Every row gives one point. Two turns around zero, p and q, are shown by what they do to some points. Where does a point land after both, in the order given? Backwards means that the second turn is done in reverse. Each puzzle has new turns, and all numbers are rounded.

Turn p:
[  8 -31] => [ 10 -31]
[-47  -3] => [-47  -5]
[38 35] => [36 37]
Turn q:
[5 1] => [ 5 -1]
[-44 -49] => [-59 -29]
[20 52] => [38 41]
[19 -4] => [ 16 -11]
Where do these land?
q, then p: [-46 -16] => [-49   0]
q, then p backwards: [  6 -21] => [ -3 -22]
p, then q: [41 37] => [51 22]

Turn p:
[-17  39  34] => [26 46 11]
[-49  -3  46] => [-9 42 52]
[ 37 -29  -3] => [  9 -46   3]
[-45  -4 -10] => [-38  26   7]
[ 35  -7 -55] => [-10 -41 -50]
[ 38   4 -12] => [ 21 -26 -22]
Turn q:
[-15  18 -54] => [-25  52 -10]
[-14 -29  26] => [ -8 -39 -12]
[-1  0 65] => [ 10 -56  31]
[ 30  12 -37] => [23 43 -8]
Where do these land?
q, then p: [ 22 -15  11] => [  6 -27  -7]
p, then q: [ -8 -33  -6] => [-21 -26  -9]
q, then p: [-55 -29  53] => [-62 -18  50]
p, then q: [ 37  48 -32] => [ 20  59 -29]
p, then q backwards: [  5  28 -26] => [  5 -28 -26]

Turn p:
[ 20  30  30 -10] => [43 20 -1 -8]
[-39  32 -16  -9] => [-15  34 -23  31]
[-34 -20  14 -14] => [-29  25  22  -6]
[-25   7  36  -2] => [ 5 34 28  7]
[ 28  -8 -30  18] => [  1 -42 -17   1]
[  2   3  -9 -21] => [ -5   8 -17 -13]
[ 49 -46 -25  39] => [ -2 -80  10 -13]
Turn q:
[ 11  -4 -20  38] => [ 40 -16  -8   9]
[ 14  28 -27  -1] => [ 19   7 -21 -29]
[-37 -31  19 -76] => [-70  10  55 -21]
[32 -2  5 25] => [ 29  15 -10  22]
[ -6   9 -11  18] => [ 12 -16 -12  -2]
[-15  -1  33  -4] => [-30  -1  -3  20]
Where do these land?
q, then p: [ 29 -12 -17   9] => [ 33 -10  -7 -10]
p, then q: [ 22 -17 -16 -20] => [ -9   3  28 -23]
q, then p: [-46  44  17   7] => [-65  -7 -10   6]
p, then q backwards: [-17 -58 -13  -5] => [-47  -5   7 -40]
q, then p: [-38  31  35  29] => [-55 -29   1  24]
q, then p: [ 23  14 -23   4] => [ 15  -5 -27 -17]
p, then q: [ 26  -3  18 -24] => [ -9  33   7 -18]

Turn p:
[-17   0 -36  17  31  10] => [-18 -22   0 -13  30  32]
[ 25 -43 -25  22  24 -13] => [  0 -60  12  19  15  -2]
[-20  -3  11 -24  18  -4] => [ -3   8 -22 -13  20 -18]
[ -5   5  34 -17 -19  13] => [ 11  27   0 -17 -18 -23]
[-10  11 -42  -2 -39 -14] => [-45  17  11  29 -10  17]
[ 14  35 -14  33 -38  26] => [ -1  18  32   0 -38  45]
[ 22   6  30 -19  33  13] => [ 34 -12 -33 -23  -8 -10]
[  5 -32  14   2  -9 -14] => [  6 -11  15  13   3 -31]
[-13  20  27 -12  -1 -18] => [ 16  33 -16   5   8 -10]
Turn q:
[  6  11 -33   3  12  -8] => [  9  11 -13 -32   8   5]
[  2 -13  -1 -10  15 -19] => [-1 11 -7  7 25  3]
[-41  16  28  -7 -10 -15] => [ 32   1  13  30  -3 -32]
[ -4 -39  11  15 -63  34] => [-41   0 -12  35 -63  -2]
[ 14 -10 -16  -9  40  36] => [-19  15  32 -26  11  34]
[ 0  2 -7 -3 10  2] => [ 2  6  4 -8  5  4]
[ 24  47   5 -22  13 -38] => [ 17 -31  -7 -25  45 -30]
[  0 -14  14  33 -18   7] => [  1 -14 -12  21 -28  18]
Where do these land?
p, then q: [-11  12  -5  59  -7 -20] => [  2 -40  37   9  -5  34]
p, then q: [ 17  21 -21 -20  -3  29] => [-17  22   2  -7 -31 -24]
p, then q: [-15   6 -10 -15  -6 -15] => [ 26   8   2 -10  -5   1]
p, then q: [-12  14 -14   6 -14  59] => [-21   8  38  12 -12 -45]
p, then q: [  7 -18   1 -19 -15  -6] => [ 14   5 -23  12  -1  -8]
q, then p backwards: [-17  11  33   2  -5 -11] => [ 20 -19  12  12  -1 -25]
p, then q: [-16 -10  20 -10  17 -21] => [ 14   1 -11 -15  30  12]
p, then q: [ 76 -31 -15 -20  18 -19] => [-28  26 -66  22 -25  33]
q, then p: [-30  -4  12  17  16   4] => [ 26  -3  12  -3 -25  12]

Turn p:
[ 11 -12  15  -3 -27 -19  23  27] => [-12  32  10  -4  29 -17 -12  18]
[ 16  64  -3  29 -30 -23 -16 -33] => [ 17  22  -1  72   5  28  -1 -34]
[-12 -32  15 -38 -29  48  -3  22] => [ -7  32  -9 -69  -7 -16   7 -16]
[-57  41 -59 -26  -8 -12   1   4] => [-43  -2  -9   2   4  76  39  -1]
[ 29 -42  -9  40  -9  -3 -11  37] => [  4 -13  21 -19  28 -12 -63  -1]
[-25   1   9  74  30 -21  -7  22] => [ 17 -55  52  18  42   1  -2  -6]
[ 31  46  10  30  69  39  35 -66] => [ 44 -27  36  55 -91 -11  20  11]
[  3 -31   9 -52 -12 -24  -4 -54] => [-34   7 -64  11 -17 -39  12   0]
[  2 -35  13 -53  17  14 -17  41] => [ 13   2 -33 -65   9 -11   2  30]
Turn q:
[ 27 -26  21  35  19  43  37  19] => [ 15 -17 -21 -16  55  12 -25  45]
[ 22  43  36 -35   1  14 -48 -42] => [ 32 -16  19  31 -41  63  -3 -30]
[ 38 -43  11 -46 -39  20  42  39] => [-65 -34  39   4  31  15 -16  49]
[-37  48 -37  -1  26 -51  36  14] => [  9  20  14 -59 -44 -59  -5 -13]
[  9 -22 -42 -14   8  27 -33 -13] => [-28  10 -44  31 -22  14 -11   4]
[-15 -35  18  53  56   9  10   4] => [ 37 -16 -51  -9  49 -30 -18  -5]
[-61   4 -19  -9 -39 -18 -11 -53] => [-27  54   8  -2  -7   5  21 -69]
[-31  25 -24 -28  38 -38 -34  23] => [ 10  -3   2  16 -59 -54 -13 -24]
[ 35 -38  -6  -7 -39 -16  14  -9] => [-47 -20   2  -4  17  17  38  14]
[ 12  43  42  52 -31  11 -12  19] => [63 23 32  8 22 17 30 29]
Where do these land?
q, then p: [-48  23 -53 -16 -10 -32   4 -37] => [-33  40 -24  44  -9  19  46 -26]
p, then q backwards: [ 17  17 -38 -19   4 -31  30  40] => [ 32   2 -12  -1 -29  57  16  17]
p, then q: [-49   9  40  27 -20  15 -46  34] => [  1 -56 -28 -39 -10  38 -33 -26]
q, then p: [ 28  21 -42   9 -31  53 -29  -7] => [ 19  30  50 -19  -1  56  -4 -23]
q, then p: [ 25   3  22  29  54 -35  26  22] => [-18   1 -41 -15   9 -23 -44  50]
q, then p: [  6 -47  40  13 -22 -21  41 -59] => [-19 -37  -7 -23 -68 -27  40  28]
q, then p: [ 19   5  20 -28  34  35  33  14] => [ 26 -16 -36 -46  15  -5 -17 -17]
q, then p backwards: [  0 -31 -34  22 -15  57 -66  26] => [ 42  41  -1 -29 -17 -73  15 -31]
p, then q: [  1  -1  45 -36   8 -42   7 -33] => [ -4   9 -10 -49 -10 -50  25  22]
